Rows are points. Before rounding, the points of a table are all equally far from one centre. They may lie mostly on one side of it. Write the centre, to within rounding.

Points, 10 rows:
[[ 44   9   6]
 [ -7  30  71]
 [  5  25  70]
 [ 32 -24  55]
 [-12 -69   4]
 [ 11 -30 -34]
 [  9  47  44]
 [ -6  55  -2]
 [ 24  44  19]
 [ 10 -35  69]]
Centre: [-18  -6  18]

Points (13 x 8):
[[ 20 -24  51  12 -65  68 -40  62]
 [  9   1  25 -46 -55  18   9 -59]
 [ 27 -32  28  34 -45  76 -46 -13]
 [ 19 -50 -30  18 -46   7 -38  54]
 [ 16  47  33 -69 -13  41 -47  -2]
 [-25  -3  38  36 -19  -5 -51  84]
 [  9  35  13   5 -57  32 -81 -22]
 [  4  30 -22  32   5  10  14 -53]
 [-10 -10  21  -7 -23  77 -60 -38]
 [-11 -44 -12 -61 -14  24  30 -10]
 [ 19  41  17 -18 -81 -19 -43 -15]
 [ 22 -11   5 -25  -9 -45  21 -29]
 [-28  23 -61 -18 -49  13  24  -1]]
Centre: [ -2   8  18   0 -23  24  -5  19]

Points:
[[ 86  16  31  23 -15  25 -12  24  31   5 -66]
 [-15   2 -26 -34 -64  31  16  20 -14   7 -32]
 [ 58 -19  19  71 -13 -13 -15 -40 -41   7  28]
 [ 49 -31 -50  -3 -38  -7 -50   2  -6  18 -51]
 [ 32 -19  67  -4 -20  15 -74 -15 -26   6 -27]
 [ 40 -14  18 -37 -60  43 -66  -1 -43 -21  -9]
 [ 66  40  47   7 -61  29   5 -39 -69 -16 -13]
 [ 89  34  34   8 -70   9 -31 -37 -50  -6 -28]
 [ 51  51  55  16 -72   0  -3   0   4 -26 -69]
 [  8  62  13  46 -48 -39 -40 -38 -28  -4 -19]
 [ 51  51 -15  -4  -8 -22 -47  12 -30  39  -9]
 [ 17 -41  11  74 -52 -21 -48 -17  -7  -1 -20]
 [ 33  38  12  22 -65  -6 -33  15 -47 -37  49]
 [ 82 -29  36  38  -2 -23  -9  -1 -73  -3  -6]
 [ 42  54   9  26 -15  12 -39 -19 -42  48   1]
 [ 27   7 -24  74 -15 -45 -21  17 -25  17 -44]
 [ 36  38 -42 -27 -64  42 -15 -53 -31 -23 -28]
 [ 49   3   5 -10 -19 -50 -15 -67  -8 -28  32]]
Centre: [ 32   6   5  12 -21   5  -7  -7 -16 -25 -21]

Points (17 x 14):
[[ -13  -27   -2  -37   43  -49  -36    7   -6  -32  -64   27  -23   56]
 [  29  -25    9   61   29  -35   23  -33   -9   16  -68   33   -8  -54]
 [  -9   26   31   16   14   23   24  -12   68  -12  -47   32  -27   36]
 [ -11    4  -47   -5   78  -65  -23  -31  -24   21  -45   38  -10  -37]
 [  12  -45  -20   29   47   -8   17  -30  -58   -5  -70   33  -25   21]
 [  90  -20  -57  -12   -8  -52   26  -44   12  -10  -57   44  -10   -8]
 [  29   13  -64   30    6  -10   27   11   32   11  -63   -5  -48  -57]
 [  16    6  -39   45   34   -2  -61   -6  -27   -4  -46   31  -39  -14]
 [  54   -3  -15   40   61  -44   11   35   55   33  -68   20  -48  -25]
 [  20  -26  -40   38   67   14  -26  -24  -10   29  -93   -6  -27    5]
 [  54   59  -49  -13   38  -55   26  -56  -16   -8  -74  -32   19    2]
 [  51   -8  -57  -24   -3  -83   53    1    8    0  -37    2  -30   46]
 [ -19   62  -18    0   57    0   39  -20   38   -2  -42    6  -40  -42]
 [ -21   21    7  -24   38  -28   64   -1   -1  -20 -105   -4   18  -28]
 [  27   12  -62  -26   27  -31   14    4   10  -19  -18   21  -86   -8]
 [  23   -8  -52   -5   56   11    4  -48  -25   24  -71   25  -66    2]
 [ -47   16   -7   17   12  -58   21   16   12   -5  -16   12  -58   18]]
Centre: [ 23  13 -18   0  28 -28   9  -7  12   4 -55  17  -3   9]

Points:
[[ 47  41   1 -59  20  23 -67  17 -33 -42  10 -13   6  -1 -44  31   4 -47
   24  15]
 [ -2  14   2 -48  26  41 -27  64 -35  -4   2 -23 -41 -14 -37  13  -7  18
  -77  55]
 [  3 -10 -37 -30  53  45 -31 -17 -24 -67   1  16 -71 -44 -17  38  62 -40
   14  60]
 [ 12   8  -6 -64  46  15 -22   2 -33 -79 -10 -27 -48   1  22  18  35  11
  -66 -15]
 [ 24  -9 -15 -16  49 -18 -25  15 -58  -6 -14   2  30 -45  67  32  -8  20
  -30 -59]
 [ -3 -25 -43  39  22  -8 -67  37  -6 -67  23 -11 -54  -1   5  47 -11 -18
   43  88]
 [  6  36 -32 -29  72  12 -84  13 -19 -43 -16   3   0  38  10  41  86 -21
  -10   6]
 [-10 -22 -11 -67  94  21  -7  36 -28  48  29   6 -14  30  59 -45  66 -47
   13   4]
 [-34  17 -32 -17  22 -39   7 -12 -50 -28  44 -11 -28   4   3  30  -4 -19
  -59 -39]
 [ 17 -54 -20 -39  22 -25 -32  24 -73 -63  14  53 -41 -40  -4 -11  -6  21
    6 -17]
 [ 41 -17 -25 -49  13  31 -40 -11 -78 -59  46  18 -40 -14  58  15  43 -18
  -28  17]
 [-10 -19 -74 -61  14  47 -51  47   2 -72  31 -14  17 -28   1 -43  -6 -29
  -21  31]
 [-33 -33 -64 -53  29   6   1 -27 -74 -30  30 -44   4  -2 -63 -36  32 -43
  -18  44]
 [  2 -14  17   3  61 -18  15   1 -70 -34  -3  29 -22  53 -69   3  67 -26
  -25  40]
 [-42   0  34  12   9 -17   7   8 -66 -40  19  11 -27  24  34 -15  45   9
  -65   2]
 [ 29 -80 -51 -33  38  10   9 -75   1  -7  21  23 -27  33   0 -16  -7 -43
   45 -12]
 [ -8  46 -12 -72  80  28   5  18 -79  -9  17 -12 -37 -46  -6 -35  33   2
  -27  46]
 [ 38 -43 -57  49  45  43 -63  13 -39  -2  13  -8 -12  -4  22 -19  11 -89
  -56  34]
 [-17 -43  41   9   3 -20   5 -46 -57 -58 -56  18  22 -10  -6 -29  14  26
   -2  40]
 [-14   9  24 -62  87  12 -34  71 -60  -4  26  15 -36  -4  -6   3  -7 -54
  -45  11]
 [-29  -6  -3 -61  47  48  -5 -41 -49 -50  12  19 -68   7  15 -19  62 -30
  -25   5]
 [-27  10 -21   1  19 -14  -1  32 -32  -8  38  15  12  -2 -13 -69  86 -23
  -17  85]
 [ 24  19  56   8  60 -22 -30   0 -30 -19 -20   4 -30 -19 -34 -39   0  57
   -6  63]]
Centre: [ -1 -24 -22  -8  51  13 -10  10 -25 -10   0  -7   1   7  12   1   6  -7
   8  33]

Points, 31 rows:
[[   5  -17   28  -27  -23   63   53   -3  -76   27    7   37  -81    8
   -47  -34   38  -11   20  -30   36  -50  -10   47]
 [  12    6   -6   35  -39   83   36    2  -24   -5   19   20  -23  -26
   -11  -51   37   14    5  -36   43  -22   23   15]
 [   5  -10   61  -13   -4   40   40  -40   10   35   28   59  -26   34
   -26  -35   81    5  -24    3  -33  -17   -9   -9]
 [  -7  -20   31   27  -90   28   62  -10   11    1    4   -3    1   28
   -45  -43   73  -10  -25  -58   17  -21   -1   64]
 [ -14  -12   61   13  -48   50   18   10  -43  -13   33   -8  -31   10
   -45  -43   61  -27   11  -16   28  -81    3   49]
 [  -3  -71   25    6 -109   29   40   13  -31    5   21   33  -18    3
   -42   17   16   53    1  -49  -12  -46   14    8]
 [ -28  -31   20   13  -49   59   62    2  -18   16   34   36  -13  -14
   -46  -33   11   40   35  -42   48  -57  -15    9]
 [  12  -32   45    2  -60   32   -2   14   33   26   -4   -8  -17   31
   -72  -13   76   68    0  -31   21  -41    4   37]
 [ -23  -14   49    0  -57   61   33   -3   21   27   39   12  -24   -9
    -8  -50  101   47   14  -35   25  -33   -6   37]
 [ -50   10   34  -11  -77   27   40   -2  -33  -17   40   40  -10    1
   -19  -30   41   41   -1  -47   21  -59  -14   -7]
 [ -52  -24   26   -8  -48   37   38   43  -42   -1   37   29  -18   18
   -70  -37   66    8  -35  -25   48  -15  -32   67]
 [ -14   -8   44    0  -40   71   26   12   -7   45   48   20  -10   44
   -46   15   24   45   36  -20   37  -12  -18   22]
 [ -13   -4   38  -77  -66   45   34   20    5   58    6   22   -8    8
   -27  -34   58   32   -7   -7   35  -72  -27   37]
 [  -2  -25   -4    0  -39    3    6   -2  -25    2  -35   59    5   74
   -42  -34   21   14   50  -49    9  -50   -4   25]
 [   5    9   87  -26  -55   39   25  -46   -1   16  -12   30   10   15
   -20   -1   47    4    7  -58   30  -36    3   27]
 [   6  -23    2   32  -50   73   36   10   -7   32   44   38   -6   -1
   -58  -35   -1   15    4  -43    6  -46  -44    6]
 [  -6  -45   64  -31  -80   62   36   -3    0   19   47    2  -38   25
   -52  -15   74   33   14   19    8  -35   22    6]
 [ -41  -20   22  -33  -74   52   42    6  -36   -8   41   32  -40   18
   -46  -22   28   31  -42  -23    0  -36   29   35]
 [  -1  -19   29   -6  -69   53   22   20    0   48   42   12  -22   39
   -40  -33   89  -15  -14  -37   25  -69   16   31]
 [ -36  -13   18   -9  -64   71   14   -6  -32  -10    0   38  -59    8
   -56    2   65   34   33  -49   16  -84   -7   15]
 [   9  -13   35   -7   -6   62   45   12  -28   14   49    5  -20   27
   -55  -19   51   -9  -45  -25   50  -34   11   20]
 [  15   -4   30   19  -63   69   66  -22   -7   18   42   43  -76    6
   -73    7   48    7    2  -44  -16   -6   27   35]
 [ -34   -9   37   -4  -69   41   53    4  -15  -36   53   26  -32   30
   -22    8   84   24   22  -28   29  -57   34   51]
 [  -4  -24   22   18  -14   43  -10  -31  -59   12  -57   18  -12  -19
   -50  -21   47   29   28    4   35  -47   17   39]
 [  37  -43   52    3  -64   43   34   -5  -60   17    1  -26  -21  -19
     2  -14   73   49    4    2    4  -52  -21   46]
 [ -24  -43   36  -49  -78   48   54  -25   -2    3  -14   35  -13  -17
   -55  -30   67   63   33  -49   -5  -31   -4   61]
 [ -16   -7   40  -30  -47   34    6  -43  -10  -52   10   29  -35  -11
  -101  -15   35   23   -7  -40   22  -60  -27   39]
 [   7   -8   21   12  -30   38    2  -17    9   11   19   18  -31   22
   -42  -38   68   64  -32  -37   42  -33  -30   62]
 [  -9    1   62  -56  -55   37   10  -10   -2  -10   22  -10   14    3
    31   -9  105   10  -21  -25    6  -26   14   35]
 [  32  -46   -6  -27  -68   41   72    8  -47   23   36   15  -48   10
   -19  -44   67   40   -6  -29   33  -56  -42   32]
 [  -3    2   37   25  -63   65    7  -11  -22  -15    5    7  -38   32
    -7  -19   64   40   14  -15   29  -33  -21   80]]
Centre: [ -1 -27   0 -18 -35  -9  24  14   6   3   4  22 -33 -22 -26  14  52 -19
  20  -5  -1 -10 -20  27]

Points (30 x 24):
[[-60  -2  16  -6  59 -40   3  45  11  -2 -12 -53  24 -31  40 -42  59   5
  -32  56 -38  -8 -22  28]
 [-35  27 -14  -2  27 -76 -16  83 -12  12   2  -9  62 -13  28  33  68 -38
   -9  37   3 -18  49  25]
 [-42  63 -21 -50  -1 -70   3  22 -31  16  14 -20  45  -7 -18   7  13   5
  -51  53 -66  21 -15  31]
 [-27  60  28  -9  -5 -24  29  87 -66 -38 -28 -34   3 -23   8  20  57 -19
    3  43 -36 -23  25  23]
 [-19  73  10 -10 -38  -4  17  32   1   4 -16 -38  30 -24 -14 -17  48  18
   30  34  -1  44  50  79]
 [-23  37  -1   6  -3 -50 -31  52   9 -16   0 -44  33 -45 -11 -14  86  -7
   11  56   2  15 -30  52]
 [-60  35 -51  15 -24 -35  44  43 -25 -12  12 -23  44 -24  62 -14  90 -24
    8  52  -7  40  23  48]
 [-12  19   9  18  15  18  30  82 -19 -15  31 -27  41 -20  -4  65  45  -2
  -72  44   9   0   5  96]
 [ 13  23  89 -31 -21 -49  34  22 -72 -25  19 -12  33  26   5  -6  65   7
    4  25  -6  58  50  44]
 [  3 -13  44   2 -41 -29   0  60  -5   3  -4 -25  38 -39  47 -31  74 -58
  -48  23   9   8  35  39]
 [-23   7 -12 -52 -12 -21  17  38 -24  42 -34 -43  37 -42  20  32  59 -29
  -31  -4  16  27 -18  11]
 [ 15  31   4  11 -46 -18  11  42 -12 -16  76 -61  43 -25  25   5  65 -16
  -24  55  -1   7  36  86]
 [-51  32  31 -48  42 -52 -25  17 -56 -19  36 -23  51 -25  -8 -26  37 -15
   10  42  19 -10 -24  68]
 [-34  57  13 -27  -4   0  36  12   0  36  36 -31  32 -32  62   0  84 -34
  -32  30 -23 -24  23  55]
 [-29  20   0  -5 -19 -56  21  63 -26  13  25 -78  29 -22 -37  11  67 -16
   21  44  -3  28  46  11]
 [-40 -12 -30 -12   1 -87 -11  87 -26   6 -30 -12  38 -11  31  -9  58  31
  -24  58 -25  29  47  72]
 [-46  58  46 -15  10 -23  34  48 -56 -47 -30 -27  76  19  10  54  52  -8
  -40  11  22  29  31  71]
 [-80  42  39 -31  27 -43  22  24 -44  14  10 -35   5  19   0   2  77 -30
    2 -14 -31 -14 -33  54]
 [-22  54   0 -19  11   2   0  -3   7  18 -35 -72  49 -47  -5  -1  17  -1
  -29  27 -20  17   1  31]
 [ -7   5  14  19  38 -48  23  11 -26  21 -16 -32  12 -35  29   6  86 -21
  -12  85 -36   4  21  58]
 [-13  46  11 -13  -6  -6  15  44  15 -20  -2  23  31  44  96 -18  45 -49
  -11  28   8   4  44  35]
 [-34   5   1 -20 -20 -47  17  16  12 -19   1 -67  43 -31  12 -13  89  31
   10  51 -28  39  52  48]
 [-39 -22  -2  -2 -17  11   1  81   1 -38  15  -3  22  11   4  -9  65 -28
   50  16  24  51  20  30]
 [ -6  49  26   3  -4 -38  -7   4 -34   4 -29 -45  16 -35  62 -46  27 -35
  -15  35  41  12  11  79]
 [-64  44 -55 -14 -24 -26   5  63 -24  20  -6 -38  44  22  31 -17  75  31
   -1  -1 -15  59  36  75]
 [-29  11  -8  11  86  -5 -21  12 -22  -4 -19 -10  44  14  52  36  74 -12
  -13  27 -11 -22   4  37]
 [-17  29  43 -41  18  -2  10  80 -50 -10  19 -27  46  -9  47 -29  63  -2
  -28 -15 -40  49  36  86]
 [ -9  36  10 -47  23 -10  58  21 -23 -17   9 -42  79 -21  66  12  22  25
  -22  30  23 -28  24  82]
 [-45  -1  50 -21  35 -42  16 114 -59  -9 -12 -54   3 -29  33 -30  33   7
    6  14   6   6  17  60]
 [  6  68  15 -40 -10 -15  39  89 -74 -31   1 -31  11  14  33  33  52 -34
  -26  17 -15   1  -3  24]]
Centre: [-34  14  16   8  -8 -24  12  34 -31   0  17  -8  25  10  23   1  30  21
 -26  24   4  12   9  33]

Points (29 x 24):
[[-43   8 -14  43 -38 -39 -92  43 -65   4  44  -5 -10 -31 -60  -8  65  12
    9 -34 -37  15  23 -18]
 [-49 -21   4  32  15 -23 -71   3  18   2  26 -13 -17  24 -43   8  89  25
  -17 -72 -50  30  49   4]
 [-12  -6 -29   7  -9   8 -99  28  -4  27  36 -30  -6 -40 -47 -45  90   9
   -1 -74 -39  -3   1  -8]
 [ -6   5 -51  42   2   3 -73  -8 -31  25  37 -33  34 -44 -74   0  91  21
  -10 -30 -36 -28 -24 -32]
 [  8  -6  28  32 -21  16 -51  41  -7   8   9 -54  11 -55 -70   0  87 -11
   20 -60 -15   5  13  -7]
 [-28 -59 -13  27  24 -16 -39  35 -35  11  33 -40   2   8 -55  -3 102  30
   10 -54 -44   6   1 -21]
 [-44 -36 -24  19  -5  -5 -72  19 -33  39  23   4   6 -47 -38  17 112 -40
   -9 -40 -33 -21  28 -19]
 [-31 -25  15  15 -21  13 -62  40 -35  40   8 -29   1  15 -42  -5 103 -14
   10 -51  -8  24   7  -2]
 [-46   0  -7  33  16 -15 -52  23 -71  28  -9 -39  12 -27 -47 -28  45 -31
  -10 -45 -10  57  -1 -11]
 [-33  -3  -4  38 -17   5 -50  -2 -25  27  35 -70  -1 -10 -60   1  76 -16
  -14 -64 -18   9   4   9]
 [-45  23  11  24 -24 -11 -81  44 -26  12   1 -56  13 -18 -78  26  74  17
  -28 -63 -28  33  21 -13]
 [-19  -2 -11  37  21 -53 -77  34 -62  27  44 -42 -15 -38 -20 -10  77   4
  -13 -41 -57  22  13  -4]
 [ -4 -38  13  18  24  20 -89  20  -2  18  22 -62   6 -61 -57 -24  70 -17
   11 -36 -29  29  17 -18]
 [-32 -15   7  24 -44   7 -84   8  -3  15   1 -34 -22  -8 -85   4 103  -9
  -15 -39 -15  29  -7 -19]
 [ -6 -12 -29  34 -42  17 -74  24 -21 -41  41 -10   4 -15 -47   6  75 -14
  -11 -47 -31  22  30 -17]
 [  5   4 -10  49 -20  -8 -67  30 -37  30 -19 -27 -25 -53 -82  12  75   5
  -12 -30 -31  43  -2 -24]
 [-16  15 -28  32  36  13 -61  12 -37  42  36 -42  -1 -18 -69  14  66  -3
   22 -18 -32  13  24  -4]
 [ -7 -21  25  11  14  -5 -48  36 -49 -12  -1 -35  -3 -34 -72   4  83  -5
   35 -69 -19   6 -14  15]
 [ -7   3 -19  60   5   1 -83  14 -18  19 -26 -39   3 -17 -55  -1  81   7
   -3 -76 -36   1  -7   9]
 [ -2 -45 -66 -18  12   3 -75   4 -19  -7  18 -18  -1 -25 -63  13  48  -4
  -13 -43 -40  27  -6  15]
 [-28 -38   4  42  -5 -25 -80  15 -25  24  10 -45  -5   1 -71   2  69  -1
  -10 -84   8  18 -13  15]
 [-26  -9 -30  50  -5 -17 -76  35 -24  -8  23  -6 -15  19 -76  -2  83   1
  -13 -35 -36  17  41   2]
 [-13 -22 -28  23   4  -7 -56  43 -26  31   3 -46   4  13 -56  -6  78  21
   44 -22 -32  25  21 -25]
 [-19  11 -41  20 -10  -4 -76  64 -42  13  27 -41  15 -25 -42  11  75  -1
  -22 -38   5  42  15  -4]
 [-34 -13  -8  58  -7 -24 -23  40  -2  16  13 -61  12 -23 -77  16  75   2
   10 -59   2  17   0   7]
 [ -6   5 -23  38  16 -24 -60  16 -35  51  -8 -51  -1 -10 -46  -3  68  49
   22 -32  -8  22  48   3]
 [-16   3   2  54  -6  -3 -55  56 -33  24   6 -41   8 -19 -33  29  90   8
    9 -46 -24  15  36 -74]
 [-15 -15  42  78 -11 -11 -60  25 -35  42   8 -17 -19 -56 -90  27  69  -1
    3 -41  -8  13  12 -14]
 [-11 -10  45  21 -21 -49 -36  25 -30  45  18 -50  18 -29 -91 -32  76  -6
  -19 -75 -28   5  -1 -24]]
Centre: [-26  -6  22   5   8 -24 -46  11   3   6   9   9   8 -29 -24  -2  31  25
 -26 -14 -10 -13  -6 -28]
